Every row gives one point. To make a cloud, some directions were put in groups of two or more. Within a group, all points are equally far from the middle, so they leave a hole (a ring in 2 directions, a hollow ball in 3). The other directions are filled evenly. Then the cloud was stretched, turned, moved and blurred a little. Count the holes, and give their numbers of directions, smallest first.
In the rows, zero is written as 128.

Cloud (20 x 3)
[[108  83 106]
 [111  77 128]
 [154  81 138]
 [ 96 109 152]
 [172 104 141]
 [125 136  95]
 [155  92 160]
 [ 89 121 136]
 [171 100 136]
 [ 91  98 131]
 [170 119 158]
 [148  83 154]
 [138 160 148]
 [113  77 112]
 [170 117 156]
 [174 124 146]
 [133  80 102]
 [118 111  88]
 [109  86 152]
 [100 120 160]]
Holes: 1 (3)

Cloud (26 x 4)
[[125 127  93 150]
 [ 89 140 130 160]
 [159 128 126  84]
 [148 128 149  76]
 [160 115 129  83]
 [ 92 106 116 112]
 [101 127  75 122]
 [ 92  97 133 114]
 [123 177 115 100]
 [155 145 149 119]
 [154 130 146  92]
 [110  82  94  88]
 [ 97 131 134  74]
 [155 117 156  92]
 [160 127 120  78]
 [ 92 144 150 101]
 [ 82 114 155 134]
 [ 95 147  76  92]
 [105 136 124 173]
 [125 126  81 141]
 [ 88 113 113  93]
 [138 147 167 100]
 [ 94 168 138 123]
 [143 127 135  57]
 [122 149 138  79]
 [108 183  72 101]]
Holes: 1 (2)

Cloud (28 x 4)
[[ 95 105 123 117]
 [115  84 122 115]
 [117  74  85  88]
 [164 120 100 106]
 [111 106 144 159]
 [ 98 103 175  94]
 [151 160 185 140]
 [100 148 175 153]
 [124 153 103 111]
 [102 113 194 143]
 [137  91 158 103]
 [127  75 109 118]
 [132 158 154 159]
 [109  89 128  69]
 [176 129 130 149]
 [156  76 122 126]
 [144 145 129  94]
 [116 146 137 159]
 [127  80 130 124]
 [153 153 178 123]
 [166 134 167 130]
 [ 86 152 136 109]
 [105 101 179 103]
 [147 106 146  86]
 [168  91 119 118]
 [104 132 102 135]
 [156 113 121  88]
 [ 95 100 157  66]]
Holes: 1 (2)

Cloud (46 x 6)
[[100 131 129 104 144  92]
 [106  99  84 123 163 145]
 [137 164 120 155  79 168]
 [125  85 109 147 145 145]
 [126  67 143 173 122 110]
 [ 87 141 114 184 127  96]
 [ 80 113 170 148 124 151]
 [ 89 138  69 175 122 133]
 [ 81 148 122 170 151 176]
 [165 155 122 158 129 112]
 [ 97 114 141 200  86 111]
 [ 72 127  95 141 144  88]
 [111 180 124  87 144 165]
 [145 108 132 165 139  63]
 [ 82 135 156 189 159  99]
 [ 89 124 126 156 181 169]
 [123 122 116  88  94  93]
 [112 145  80 118 100 170]
 [116 100 138 120 118 107]
 [105 156 122 175 121 115]
 [161 176 119 135  99  96]
 [101 142 148 111 124 179]
 [103 138 136 116 133 169]
 [100 140 154 110 138 104]
 [ 85 122 121 115 156 175]
 [ 88 128 155 115 117  97]
 [134 147 135  99 114  79]
 [150 161 138 118 123 197]
 [ 72 165 127 164 136 122]
 [128  82 134 130 111 131]
 [113 100 137 199 109 107]
 [111 149 170 151 109 160]
 [ 99 133 112  99 117 103]
 [ 61 148 166 171 167 114]
 [131 100 118 188 123 128]
 [120 136 166 187 110 107]
 [ 98 134 130 137 106  89]
 [ 95 116  98  86 131 159]
 [ 87 134 119 185 113 102]
 [145 176 109 140  87  73]
 [120 133 148 100 130 114]
 [112 138 119 154 116 159]
 [101 129 122 139 121 169]
 [131 106 107 154 111 182]
 [ 96 161 150 139 154 155]
 [ 72 117 148 143 111 117]]
Holes: 0

Cloud (56 x 6)
[[194 111 119 117 118 103]
 [132 149 151 161 163 105]
 [140  73 149 161 150 115]
 [135 124 124 120  80 182]
 [152 146 135 198 155 107]
 [155  91  88 125  85 138]
 [131 133 151 130  88 109]
 [128  82 127 129  95 191]
 [181 139 148 135 130 153]
 [149  99  86 185 121 125]
 [115 133  99 128 145  87]
 [141 148 107 135 163  76]
 [ 93 119 137 141 128 167]
 [154 158 154 157 151  91]
 [132 101 126  76 125 154]
 [178 116  78 137 122 141]
 [127 122  82 176 157 139]
 [123  81  96 171 135 132]
 [132 131 118 175 129  68]
 [104 127 147 108 112 139]
 [173 169 115 159 160  91]
 [101 102  84 160 114 120]
 [146 130  73 167  98 138]
 [157  78 162 163 138 106]
 [134 122 129 161 117 186]
 [137 156 116 122  91 113]
 [106 133 136 160 117  96]
 [174  89 103 134  96 148]
 [139 128 109 166 111  70]
 [169 141  90 159  99  95]
 [139 158 140 122 116  99]
 [158 144 111 180 175  86]
 [108 126  88 153 163 126]
 [150 103 125  74 106 131]
 [101  96 136 117  99 184]
 [146 147 109 134  90 169]
 [177 152 109 162 162  75]
 [184  93 135 132  91 135]
 [149  98 121  87  85 166]
 [ 90 131  98 144 108 131]
 [187 149  93 132 148  91]
 [147 130 148  84 110 144]
 [118  71 129 146 148 135]
 [108 140 111 134  93 113]
 [ 91 130  91 152 123 148]
 [142 141  97 125 173  95]
 [111 102  95 181 123 106]
 [126 106  69 149 134 156]
 [166 154  77 140 158 129]
 [173  93 159 161 150 132]
 [176  80 130 160 108 129]
 [176  91 112 130  89 118]
 [128  72 126 160 127  99]
 [124  88 108 107 144 166]
 [131 121  95  98 138  98]
 [169 102 103 177 156 118]]
Holes: 2 (2, 4)

Cloud (75 x 8)
[[ 68 122 116 127  83  99 118 183]
 [121  83 158 114 122 116 172  95]
 [119 110  83 127 126 182 119 155]
 [144 111 137 124 140 196 171 101]
 [176  82 148 133 149 156 146 107]
 [122 172  93 173 150 155  93 140]
 [146  88 110 108  75 118 156 114]
 [151 100 157 121 115 156 131 173]
 [142 125 105 150 159  88 114 159]
 [132 166 119 134 126  81 108 169]
 [134 136 176 124 122 127 115 146]
 [ 93 197 110 132  95 101 122 131]
 [139 100 151 123 132 165 111  97]
 [148 104 110 107 140 137  98  96]
 [164 143 178 137 117 144 139 154]
 [174  94 164 119 125 103 168 121]
 [126 103 160 113 139 172 130  94]
 [120  97 118 138 136 206 129 132]
 [190 152 125 181 136 147 139  99]
 [162 123 122  99 107 130 177 145]
 [143 121  83 109 137 169 122 131]
 [127  87 121 161 131 161 169 142]
 [173 177 138 172 142 178 149 128]
 [116 111 139 150 104 186 112 113]
 [ 99 179 105 172 144 143 102 154]
 [152 110  78 145  98 148 100 156]
 [107 184  81 161 128 116 114 166]
 [150 171  92 132 121 146 115  72]
 [126 112 144 145  99 192 153 186]
 [171 113 148 173 102 140 106 135]
 [149 104 148 167 125  96 165 167]
 [ 99 144 138 128  73  96 171 152]
 [148 172  83 137 125 149 110  79]
 [187 158 116 152 101 175 152 138]
 [167 126 113 101 132  91 116 131]
 [ 79 137  73 155 126 141 118 158]
 [117 144  84 149  82 134 113 191]
 [168 100 152 124 106 167 145  85]
 [177 114 165 134  85 159 147 144]
 [120 135 171 136 109  91 174 157]
 [122 198 110 134  81 118 113 150]
 [165 160  94 116 157 128 125 124]
 [138 143 135 168 103 105  90 173]
 [167 158 154 116 124 104 173 140]
 [168 150  91 142 154  89 105 117]
 [101 111  99 114  64  93 127 137]
 [ 98 143 111  90 121 107 149 167]
 [113 145 118 101  55 141 138 138]
 [149 124 120 159  82  83 162 154]
 [152 123  97 128  70 130 151 159]
 [ 76  78 153 124  98 114 136 155]
 [111 137 155 119 134 100 122 170]
 [154 139 129 165 107 170 135  84]
 [136 148 118 120 158 118 169  77]
 [ 98 170 136 153 120 126 175 138]
 [ 84  74 145 129 106 159 144 125]
 [123 165 106 130 110 101  92  96]
 [134 172 160 159  98 189 140 157]
 [180 154 155 176  93 129 137 152]
 [102 158 115 135  73 136 170 166]
 [106 140  83 109 116 184 113 109]
 [136 149 169 139 105 151 111 155]
 [182 107 137 122 146 158 165  86]
 [139 126 156 141 153 137 172 160]
 [114 122 149 109 141 130 178  82]
 [128 137 187 102 119 142 163 116]
 [108 124 159 112 120 201 167 126]
 [133 165 144  85  93 151 150  94]
 [136 108 102 181 118  87  96 161]
 [142 131  72 158 108 107 147 136]
 [142 157  93 157 102 182 157 123]
 [154 137 114 138 148 179 109 154]
 [ 91 153 153 153 112 118 162 122]
 [110  87 109 177 113 152 111 131]
 [ 78 123 167 130 126 130 166 152]]
Holes: 3 (2, 3, 3)

Cloud (82 x 8)
[[124 123  59  79 145 136 181 195]
 [115 107  75 157 130 142 101 105]
 [100 110  99 122 141 129  69 183]
 [156 165 120 156 123 104 119 179]
 [107  84 132 146 139 111 118 105]
 [100 176 146 129  85 137 136 121]
 [127 149 107  83  85 169  76 108]
 [ 95 145  87 151 156 135 150 123]
 [148  98 105 125 166 154 108 171]
 [159 113 151 125 105 127  62  69]
 [111 149 139  76  88 154 145 161]
 [117 161 161 154 145 148  82 152]
 [116 122 143  91 107 156 137 154]
 [ 68 108 118 121 162 145 121 135]
 [170 167 115 168 124 108  94 159]
 [142 181 159 161 115 115  79 138]
 [124 160 164 127 110 107 121 127]
 [137 192 154 145  95 158  76 108]
 [ 81 100  84 151 179 124 154 175]
 [151 146 130 120 118 171  93  66]
 [142 161 153 132 169 113  77 124]
 [144 161 135 115 163 120  90  61]
 [149 137 146 129 135 128  47 131]
 [ 94 152 118 113 166 112 148 100]
 [100 106 149 126 117 130 121  88]
 [132 129  99 161 118 118  66  60]
 [ 84 103  92 131 169 140 111 160]
 [138 144 143 148 161 103  54 139]
 [172 157 156 101 115 124  93  93]
 [ 76 145  90 121 140 109 116 134]
 [150 165 144  71  88 150 114  80]
 [113 116 124 161 145 126  73 147]
 [101 128  79 138 190  87 119 121]
 [142 151 112 119 115 104 136 144]
 [176 156  90 125 128 141 110 148]
 [ 97 142 121 108 173 138  89  57]
 [113 109 121 162 168 131  95  84]
 [119 104 111 125 129 173 129 111]
 [136 152  99  90 161 163 116  94]
 [103  91  88  85 149 132  87 107]
 [ 78  86 131 106 170 132 138 116]
 [ 79 142 105 129 121 122 145  94]
 [114 159 172 131 146  84  94 123]
 [107 138 112 151 116 146 179 140]
 [ 91 118  83  90 111 126 155 170]
 [162 180 125 162 106 123  92  95]
 [ 85 133  97 110 130  93 135 128]
 [135 166 138 179 132 129 106  94]
 [149 115 136 132  93 164 106 119]
 [ 87 105 119  81 157 190 166 162]
 [ 78 147 135 134 148 139 139 166]
 [159 164 164 122 144 102  57 102]
 [159 138 116 115 148 123  66 148]
 [ 94 139 118 127 150 163 106  91]
 [152 133 107  92 114 157 149  91]
 [118 142 122 126 126  76 115 122]
 [176 153 128 108  63 131  94 123]
 [124 120 152  83 125 131 132  86]
 [ 81  92 104 114 150 144 153  73]
 [150 112 139 113 111 140  91  56]
 [114 113 104 108 120 182 124 127]
 [ 76 137  81 128 109 105 120 115]
 [ 95  96 110 128 148 111 140 198]
 [121 161 130  94 107 100 123  75]
 [161 167 131 126 110  82  83  93]
 [ 92  99 152 117 134 127 118  86]
 [101 119 108 158 153 163 124 153]
 [ 99  98 129 146 117 120 103 146]
 [ 92 137  75 136 133 111 157 115]
 [122  97 115 122 107 112 117 166]
 [108  99 123 130 147 171 132 151]
 [162  96 129 143 123 145 121  87]
 [122 144 169 130 163 116  47 115]
 [131 152 147 127 192 142 100  90]
 [107 138 161 152 122 108 124 126]
 [ 91 165 128 118 123 104 111 106]
 [154 144 113 144 159 107  70 157]
 [ 49 122 142  97 162 123 125 110]
 [115  94 132 135 103 105 101 116]
 [139 106  77 108 117 135 162 129]
 [155 132 161 141 107 136  44  90]
 [ 83 122  87 149 163 130 136 192]]
Holes: 1 (3)
